Every row gives one point. The window is the flat piece filled in between its corners: a triangle in 3 columns, a solid with four corners in 4, and so on. A path goes straight from each point to the next, and from the last back to the first. After which points does the path pass through the window?

Window:
[[ -7.0  -5.6  22.8]
 [ -3.8   1.7 -33.5]
 [-13.2  11.4 -22.7]]
Path:
(1): [ -3.5  15.0 -36.5]
(2): [-18.3  -7.8 -22.9]
(3): [-15.9   7.8 -46.4]
(4): [  4.9  12.8 -27.7]
(5): [ 7.9 14.4  1.1]
(6): [-22.0 -19.4  27.6]
(7): [-23.4   1.0 -51.0]
(8): [ -2.8  24.2 -43.0]
(9): [ -4.3  20.0 -20.4]
(10): [-18.2   0.2 -16.3]
(11): [-17.4   8.2 -37.8]
(12): [ -7.1  15.9 -30.5]
Through the window after points: 5, 9

Window:
[[-10.3 -15.7  19.8  30.1]
 [ 22.5  12.6 -30.2  10.0]
 [ 16.1 -47.4 -30.0 -29.2]
 [-19.2  -1.2  20.1  11.2]]
Path:
(1): [ 40.1 -12.4 -18.9 -14.3]
(2): [ 48.3   1.4 -11.4 -21.4]
(3): [  3.1 -14.5 -26.3   7.4]
(4): [-22.4  -5.5  -1.5  10.4]
(5): [ 16.7 -25.0  35.9  10.3]
(6): [ 23.1  -6.2 -11.3  -0.2]
(7): [ -8.8  -8.7 -26.3   2.0]
(8): [ -8.5  -7.2 -26.6  13.6]
(9): [ 26.2 -17.2   1.8 -13.8]
(10): [12.8 -5.0 26.1 26.6]
(11): [-19.4 -12.9   7.8  18.1]
(12): [-29.6 -11.1  -0.1  25.7]
(13): [ 30.0 -25.2  29.2  16.5]
(14): [ 22.7 -40.8   4.1 -22.3]
(15): [-15.5 -23.1 -47.2  -6.3]
(16): [-14.5  10.1 -37.6  24.6]
Through the window after points: 2, 4, 6, 8, 10, 12, 14, 16

Window (6 x 6):
[[-42.0  -7.8 -13.0  -5.5  41.8  12.4]
 [ 63.0 -32.6  23.9  22.7 -38.0  -8.6]
 [  1.7   1.1  -6.1  11.1 -26.2 -36.1]
 [ -0.7 -11.9 -38.5  38.9   2.2   9.4]
 [ 19.3  24.6   5.6   8.1  19.2 -18.8]
 [-23.4  24.1 -20.5 -44.9  11.1   2.8]]
Path:
(1): [  0.9  -0.9 -25.1  38.9  -8.6  15.6]
(2): [  5.8 -16.6 -22.1  14.7   8.9  -8.1]
(3): [-36.6   2.6 -39.0 -20.8  48.3 -16.5]
(4): [-41.4  12.6  -5.7   1.7  17.8   6.8]
(5): [ -6.7  10.0  48.6  13.4 -20.9   5.4]
(6): [ 39.0 -21.7 -49.9  -8.7 -10.9 -31.5]
(7): [  6.4 -13.2 -17.7   8.3  -8.8 -41.7]
(8): [ -0.9  22.9   3.7  17.4 -19.6   0.8]
(9): [ 8.4 15.8 -4.4 15.8  2.3  2.2]
(10): [  7.4 -15.1 -30.9  23.3  15.5 -18.6]
(11): [ 16.4  -2.9 -13.3  -5.2  -1.1 -23.3]
(12): [-16.0   6.2   7.0  11.3 -36.1   2.2]
(13): [-41.0   0.8   1.3  19.3  -3.4  -2.6]
(14): [-13.2  -6.2 -16.9 -11.0  32.2  -1.3]
(15): [ 10.5 -35.2  -5.9  -5.4  33.1 -24.4]
(16): [-16.7   1.6  -5.2   0.3   7.4  13.1]
Through the window after points: 1, 5, 7, 9, 11, 13, 15

Window, 6 rows:
[[ 23.1  -7.7 -18.9   7.6 -55.6  12.6]
 [ 19.8  17.6 -20.1  16.5 -16.7 -15.4]
 [-22.5  15.0 -18.9  17.9  12.2   5.4]
 [ -4.4   3.0  42.1   0.3  59.4   9.5]
 [-22.7   8.3  -7.3  51.6  -6.8 -17.6]
 [ -8.4  27.0  48.2 -19.3  24.8  10.2]]
Path:
(1): [ -7.2  -5.5  -4.9  16.9  10.4 -15.0]
(2): [-13.2 -14.9   8.7  -6.8 -15.2 -27.8]
(3): [  7.6  16.0 -14.7  45.1 -19.3  18.0]
(4): [-2.4 21.3 19.7 33.7 29.8 47.6]
(5): [ -8.5  -4.8  21.4 -28.4 -10.9 -23.5]
(6): [ -3.6 -12.5  34.5  -9.7  40.0 -17.1]
(7): [-4.7 20.6 34.4 14.4 55.9 31.2]
(8): [-4.9 28.6  5.3 12.6  3.8 17.8]
(9): [-22.3  -3.0  -6.2  24.7   5.5 -22.7]
(10): [ -4.6   8.4   3.2  -6.3  -4.7 -14.0]
(11): [17.5 20.8 22.6 38.3 14.2 13.5]
(12): [ 7.7 16.8  4.7 29.8 11.5 15.6]
(13): [-17.3  11.8  -1.9 -21.2   1.2  -1.3]
(14): [-12.3 -11.4  -4.9 -29.6  22.9 -21.8]
(15): [ 7.1 17.4 15.9 23.2 19.4  6.4]
(16): [ 11.3  27.7 -10.2  37.8 -23.1  33.3]
Through the window after points: 2, 6, 8, 14
